Each row is a point. The points of each table are mixes of a few directions, plus a little noise. Count the directions of each table, and those that both share. Where both have some left over, give the other angles between the two spaces (their principal angles), to ten degrees, smallest first.

First:
[[  2 -11]
 [ -9  44]
 [ -1   6]
 [  6 -34]
 [  1  -5]
 [-11  58]
 [ 12 -60]]
Second:
[[ 56   1]
 [-48  -1]
 [ 13   0]
 [-21   0]]
Directions: first 1, second 1, shared 0; angles 80

First, 4 rows:
[[ 42  32  31]
 [-24 -18 -17]
 [ 36  29  28]
 [-53 -43 -39]]
Second (6 x 3):
[[  6   7   5]
 [-60 -47 -44]
 [  9   9   7]
 [ 52  39  38]
 [-47 -34 -33]
 [ 35  27  27]]
Directions: first 1, second 1, shared 1

First, 9 rows:
[[ -1 -10  17   7  -9  -3]
 [ 12 -30  -4  15 -13 -19]
 [  1   3  -7  -1   3  -2]
 [  0 -17  27   2 -11  17]
 [ -5  21 -13   3   7 -22]
 [-10  18  10  -1   3  -3]
 [ -2   9  -4 -10   7  15]
 [ -8  41 -32   1  17 -39]
 [ 14 -34   6 -16  -4  55]]
Second (7 x 6):
[[-22  -5  -8  -7 -14   0]
 [-60 -14 -23 -20 -37   0]
 [ 44  10  17  15  27   0]
 [ 30   7  11  10  18   0]
 [ -2   0   0  -1  -1   0]
 [  3   1   1   1   2   0]
 [  8   2   3   2   5   0]]
Directions: first 3, second 1, shared 0; angles 90

First:
[[-11 -19   4  -9 -13  17  23  -1]
 [-15   1 -12   6   0  -3  31 -11]
 [ -1 -18  18 -17 -15  26  -3  14]
 [ 29  32   3  11  23 -25 -60  10]
 [ -5 -20 -14   3  -5 -10  25 -25]
 [ -4  10  -1   2   3   1   2   5]
 [ -8   5   4  -3  -3  11   9   9]
 [ 15   9  -2   6   9 -15 -27  -2]]
Second, 8 rows:
[[ -1  -4 -10   3   5 -14   8  -4]
 [  2   1  -1   1   2  -4  -3   1]
 [-11  -6  27 -11 -23  52  10   1]
 [-19 -30 -29   2  -2 -25  56 -19]
 [ 16  21   7   4  11  -8 -38  12]
 [  2   4   7  -2  -2   8  -8   4]
 [ 13  18   8   3   8  -2 -32  10]
 [ -3  -6  -7   1   1  -8   9  -4]]
Directions: first 3, second 2, shared 1; angles 30

First, 11 rows:
[[  3  -2 -24 -18  -7  15  38  12 -14  15 -12]
 [ 19  21   3 -26  -7 -13  20  35  -5  20 -29]
 [ 15  13  36  -7 -12  -3 -14   4  20  15   5]
 [-16  19 -12   9  20 -37   4  30 -30 -13 -51]
 [  7 -32 -29   6  12   8 -16 -27   7 -29  37]
 [-11  17  -6   0   6 -16  16  25 -23   4 -39]
 [ 12  -7 -21  -8  10 -11  -2   5  -2 -15   0]
 [ 39 -29  -6 -17  -6  18 -24 -28  35 -11  60]
 [-54   3  12  31  -9  32  21 -20 -17  17  -7]
 [-19 -13  12  12 -15  38   4 -32  12  13  30]
 [  5   9  35  17   8 -27 -47  -6  17 -15   5]]
Second, 9 rows:
[[ -1  25  -6 -15  -8  35 -26   5 -17   5  21]
 [  4   3  13 -26 -19   5  -2  22   0 -29  31]
 [ -5 -27  16  31  -7 -16  17 -41  -7   5 -13]
 [  5 -15   0  24   7 -59  36 -24  15   9  -7]
 [ -2 -50  25  -7   2  -1  16  36  27 -42 -36]
 [ -1  30 -22  17   8   1 -11 -35 -19  43   8]
 [  5 -15  14 -20  -9 -19  17  30  18 -34   8]
 [ -4  29 -27  10  20  31 -27 -14 -16  41 -14]
 [  1  20 -13 -16   7  22 -18  22  -1   4   3]]
Directions: first 4, second 4, shared 0; angles 40, 60, 80, 90

First, 8 rows:
[[ -1  -4  -9  -2   6  -9  20   6  -6  -4   2   9]
 [ -3 -13 -27  -5  17 -29  60  17 -17 -13   6  28]
 [  2   9  19   4 -12  20 -42 -12  12   9  -4 -20]
 [ -1  -4  -9  -2   6  -9  19   5  -5  -4   2   9]
 [  0  -2  -5  -1   3  -5  11   3  -3  -2   1   5]
 [  0  -2  -4  -1   2  -4   9   3  -2  -2   1   4]
 [  1   7  15   3 -10  15 -32  -9   9   7  -3 -15]
 [  2  10  20   4 -13  21 -44 -13  13  10  -4 -21]]
Second:
[[ -4 -21 -23   3   1 -25  34   6  -7 -21   1   1]
 [ 12  16  18  -3   0  27 -32  -7   3  23  -1   0]
 [-33  33  32  -1  -8   2 -28   3  23   2  -2  -4]
 [-19  15  14   0  -4  -3  -9   3  11  -2  -1  -2]
 [ -4 -23 -25   4   2 -27  37   6  -8 -22   1   1]
 [  8 -11 -11   1   2  -4  12   0  -7  -4   1   1]
 [-24   8   6   2  -4 -14   4   5  10 -12   0  -2]
 [ 15  -2   0  -2   3  13  -8  -4  -5  11   0   1]
 [  9 -12 -12   1   3  -4  12   0  -7  -3   0   1]
 [ 33 -25 -23  -1   7   6  14  -5 -19   5   1   3]
 [  7  22  24  -4  -1  29 -38  -7   7  24  -1  -1]]
Directions: first 1, second 2, shared 0; angles 30

First:
[[ -5  10  -3 -12   6  19 -18   4  16  -3   5   2   0   0]
 [ -9   6   3 -17  10  27 -14  18   7  -5  -2  -6  -6   2]
 [  2 -25  22  16   3 -16  39  -6 -35   0 -19   3  12  20]
 [  2 -22  23   3   4  -5  36   2 -32   0 -20  -4   5  19]
 [ 19   0 -14   8 -25 -38   7 -37   8  10   7   9   6 -13]
 [ -3  -3   9  -6   6  11   3   2  -3  -4  -6   3   6  10]
 [  1  -7   6   8   0  -7  10  -6  -9  -1  -3   5   7   6]
 [ -7   9 -16  25   6  -7 -18   3   8  -2  16   6   0  -8]
 [-16  13 -12  15  18  17 -28  20  11  -6  16   3  -3  -3]
 [ 11  10 -13 -10 -17 -11  -9 -16  17   6   6   0  -4 -15]
 [  6   9  -7 -29 -10   9  -9  16   9   4  -1 -21 -23 -18]]
Second (9 x 14):
[[ -7 -23  32  35 -22 -26   7  -6 -11 -60  11  -6 -12 -39]
 [  2   3 -21 -14   8  12  -7   9  -5  11   0   2   5  10]
 [-10   3  -1 -13   8   7   2 -12  -3  13 -20  -3 -10  -4]
 [  5  11 -24 -20  12  16  -7  10   3  30  -1   3   9  23]
 [ -3  -6  12  10  -6  -8   3  -4  -2 -16   1  -2  -5 -12]
 [  9   7 -11  -6   3   6  -4  10   7  16   8   4  11  19]
 [-14 -16   5   6  -2  -4  -1  -6 -19 -32  -8  -6 -13 -30]
 [  9  10  15   6  -5  -6   7  -3  19  16   5   3   5  15]
 [  8   8  -5  -4   2   3  -1   4  10  19   4   3   8  17]]
Directions: first 4, second 3, shared 0; angles 60, 60, 70

First, 9 rows:
[[-14  -4  18   1  14   7  17  -5   5  -2  14   1   8   5 -11 -14   2  -8
    6   0]
 [  3   8 -17   1  16 -13   9 -16   7 -11  -4  16  17 -16  -8  10  -5   2
  -10  -6]
 [ -3  11 -21  -3   8  -9   5 -11  13 -14  -8  18  16 -16 -17  13  -7   7
  -18  -4]
 [  4  11  -9   2  18  -9   5  -3  13 -12  -7   4  16   4  -4  -2   1   3
   -3 -12]
 [ -4 -19  41  -9 -51  30 -15  28  -6  30  30 -35 -40   1  -1 -15 -17 -13
   17  15]
 [ 21 -25 -15   8 -11 -10  -5 -26 -48  24   6   7 -27 -31  40  30  -1  -6
    6  25]
 [-14  -5  11  -9 -17  10   8  -5  10   4  23   4  -4 -27 -28   2 -23  -7
   -6   8]
 [ 20  10   5   5  10  -7  -7  16   5   1  -4 -21  -1  23  15 -17   6  -2
   16 -19]
 [-13  12 -11   6  17   3 -16  21   4 -17 -50   7  16  57  16  -8  44  24
   -9  -6]]
Second:
[[-16  17  11 -24   1 -10   9  21  22  17  30  -5   7 -31 -37  -5 -60 -27
   12 -14]
 [  4  -7  -4  13   1   7 -15   2 -12 -12 -33   1  -2  41  26  -3  52  24
   -8   6]
 [ 20 -15  -8  15  -3   3  11 -38 -16  -7   8   7  -8 -24  12  16   8   3
   -5  13]
 [ 18 -12  -7  20   1   9   5 -23 -23  -5 -15  -2 -14   8  33  10  23   8
    4  12]
 [ -2   6   3   4   6   8  -5  17  -7   3 -21 -11  -6  30  21  -6   7   0
   15  -1]
 [  3   1   1  -3   1  -2  14  -8   1   8  20  -2  -5 -29  -7   7 -34 -17
   10  -1]
 [-25  21  13 -26   3  -7  -4  43  26  14   9  -8  11   4 -30 -17 -38 -17
   10 -18]
 [-10  -3   0  -5  -5  -7 -22   9  12 -14 -14  13  18  25 -13 -10  45  26
  -29  -2]
 [  8  -9  -4   3  -4  -3   7 -23  -3  -4  14   7   0 -26  -7   9  -3   2
   -9   5]]
Directions: first 5, second 3, shared 1; angles 30, 50

First:
[[ -3   3   6   4  -3   4  -2  -4  -2   0   0   4   2   3   2  -1  -1   6
    4   1  -4   0  -1   0]
 [ 10   6   2   0  -2   5   2 -22 -10  -4   6  11   2 -14   5   7 -19  14
   -1  -1  -9   9  25  12]
 [ -4  -4  -3  -2   2  -4  -1  12   6   3  -3  -7  -2   7  -3  -3  10  -9
    0   1   6  -5 -13  -6]
 [ 35   1 -31 -21  12  -9  13 -20  -8  -5   8   1  -6 -41   0  24 -31  -1
  -23  -5   3  19  56  23]
 [-15  -2  11   7  -4   2  -5  13   5   3  -5  -3   2  19  -1 -10  16  -3
    8   2   2  -9 -27 -12]
 [  2   1  -1  -1   0   1   0  -5  -2  -1   1   2   0  -4   1   2  -5   3
   -1   0  -2   3   6   3]
 [ 19  12   2   0  -3   9   4 -41 -19  -9  11  22   4 -28   9  14 -36  27
   -3  -3 -17  17  48  23]
 [-30  -9  12  10  -3  -3  -9  39  17   9 -12 -16   0  38  -7 -21  40 -19
   12   4  11 -21 -60 -28]
 [-15  -8   1   2   1  -5  -4  27  12   6  -9 -14  -1  21  -6 -11  26 -17
    4   2  10 -12 -35 -17]]
Second, 10 rows:
[[-10   2 -24  -8  10 -18   7   1   7   7 -30   0  10 -29  28  22   1 -27
   18   1  19  -4  20  33]
 [  4   0  10   3  -4   7  -3   0  -3  -3  12   0  -4  11 -11  -9   0  10
   -7   0  -7   2  -8 -13]
 [ -6   1 -15  -5   6 -11   5   1   4   4 -19   0   6 -18  17  13   1 -17
   11   1  12  -3  12  20]
 [ -7   1 -17  -5   7 -13   5   1   5   5 -21   0   7 -20  19  15   1 -19
   12   1  13  -3  14  23]
 [  6  -1  15   5  -6  11  -4  -1  -4  -4  18   0  -6  17 -17 -13  -1  16
  -11  -1 -11   2 -12 -20]
 [ -2   0  -6  -2   2  -5   2   0   2   2  -7   0   2  -7   7   5   0  -7
    4   0   5  -1   5   8]
 [ -1   0  -2   0   1  -2   1   0   1   1  -3   0   1  -2   2   2   0  -2
    1   0   2   0   2   3]
 [ 16  -2  42  13 -18  32 -13  -2 -12 -13  52   0 -16  49 -48 -38  -2  46
  -30  -2 -32   7 -34 -56]
 [ -8   1 -22  -7   9 -17   7   1   6   7 -27   0   9 -26  25  19   1 -24
   15   1  17  -4  18  29]
 [  8  -1  20   6  -9  15  -6  -1  -6  -6  25   0  -8  24 -23 -18  -1  22
  -15  -1 -15   3 -17 -27]]
Directions: first 2, second 1, shared 0; angles 60

First:
[[  5 -13   3  16   1  -1  25 -15 -12  -6   3  21   2   2 -17  25  -4   8
    1  -9  -7   8   6 -12   4  -9  -5   1  -6   7   5  11]
 [-10 -20  28  39 -10 -34   8 -26  18  -2  60  19  -5   7  -8  26  -2  -2
   42  20  16  -9   7 -21 -49  20  31 -25   2   8 -20 -33]
 [  6 -14  -6   5  -1   0  29 -18 -12   3  19   3   0   8  -9  20  -5  14
   20 -17 -39  10   9 -15   5   5  -6   5   0   1  17  18]
 [ 12  35 -21 -26  -2  23 -26  33   0 -11 -42  -3  17   2  -9 -17  -2 -13
  -21 -25  -2  -8  -6  15  27  -3  -8  22   6  -6  -4  10]
 [-14   1  11  -3   1 -16 -22  14  20  10  31 -22 -14   3  27 -24  15  -9
   18  28   2 -13  -3  10 -23  17  12 -14  11  -3  -4 -26]
 [  8  17 -26  -6   3  19  -8   3  -7 -12 -49   0  12  -6  -6  -5 -11   7
  -30 -16  25   0   2  12  26 -15  -1  17  -8  -1  -4  10]
 [ -6   2  10   7   1  -5 -10  12   6  -3   2   6  -5  -1   4  -4  10  -9
   -6  13  15  -6  -1   7  -6  -6   1  -6   3   4  -4 -12]
 [ 12  13   2 -39  -4  25 -21   1   3   3 -44 -11  18 -16  -7 -15 -15 -10
  -28  -8  27   5 -19   1  12   4  -6   2  -8 -16 -17   9]
 [ -2 -21  18  10   5  -6  26  -3 -13   5  19  14 -12   2  -2  14  10   3
    3   5 -29  12   1 -10   0 -11 -20  -6  -1   8  18  13]
 [ -9  -3 -17  -5   6  -2  -2  -3   0  11   3 -28 -12   1  27 -18   5  13
    2   8 -10  -1   6  12   5   1   3   2   1  -3  13   1]]
Second, 10 rows:
[[-17  12   7  20 -19  -3 -23  -7   1  12  13 -38  27  10   6  -1  24  -1
  -11 -11 -25 -31  -3   9  16  17  -9 -13  15 -15   3   5]
 [-12  19  14  16 -21  -4 -24  -8   2  17  19 -51  39  20  -2   7  39  -7
  -17 -16 -24 -30  -3  12  22  13  -7 -12  19 -21   6  16]
 [-12 -13 -13   8   2   0  -1   0   1  -6  -7  19 -17 -18  14 -14 -22  12
   10   7  -6  -4  -1  -3  -8   8  -6  -4  -7   8  -5 -17]
 [ -2 -17 -14  -3  11   2  10   3   0 -12 -13  35 -30 -21   9 -12 -32  11
   14  10   5  10   0  -8 -15   0  -1   2 -13  13  -5 -19]
 [  4 -18 -14  -9  15   3  16   5   0 -14 -15  42 -33 -20   6  -9 -33   9
   15  13  14  20   1  -9 -16  -6   3   7 -16  17  -5 -16]
 [ 27  14  16 -22   5   1  12   4  -3   4   5 -10  14  24 -23  21  22 -15
  -10  -5  23  20   3   2   6 -21  13  11   3  -5   6  23]
 [-24 -14 -14  19  -4  -1 -11  -4   4  -4  -4  11 -13 -21  21 -20 -22  15
    9   5 -20 -17  -1  -2  -5  18 -11 -10  -3   6  -5 -21]
 [  0  11  10   2  -8  -1  -8  -1  -1   8   9 -25  21  14  -5   7  21  -6
  -10  -7  -5  -9  -1   5  10   2  -1  -3  10 -10   4  12]
 [ 47  16  19 -41  15   2  28   9  -6   0   1   1   8  30 -36  31  21 -22
   -8  -1  43  42   6   0  -1 -38  23  22  -2   0   7  30]
 [ -9 -11 -10   4   4   0   1   0   1  -7  -7  17 -16 -15  10 -10 -19   8
    8   5  -4  -1  -1  -3  -7   5  -3  -2  -6   7  -4 -13]]
Directions: first 6, second 2, shared 0; angles 60, 70
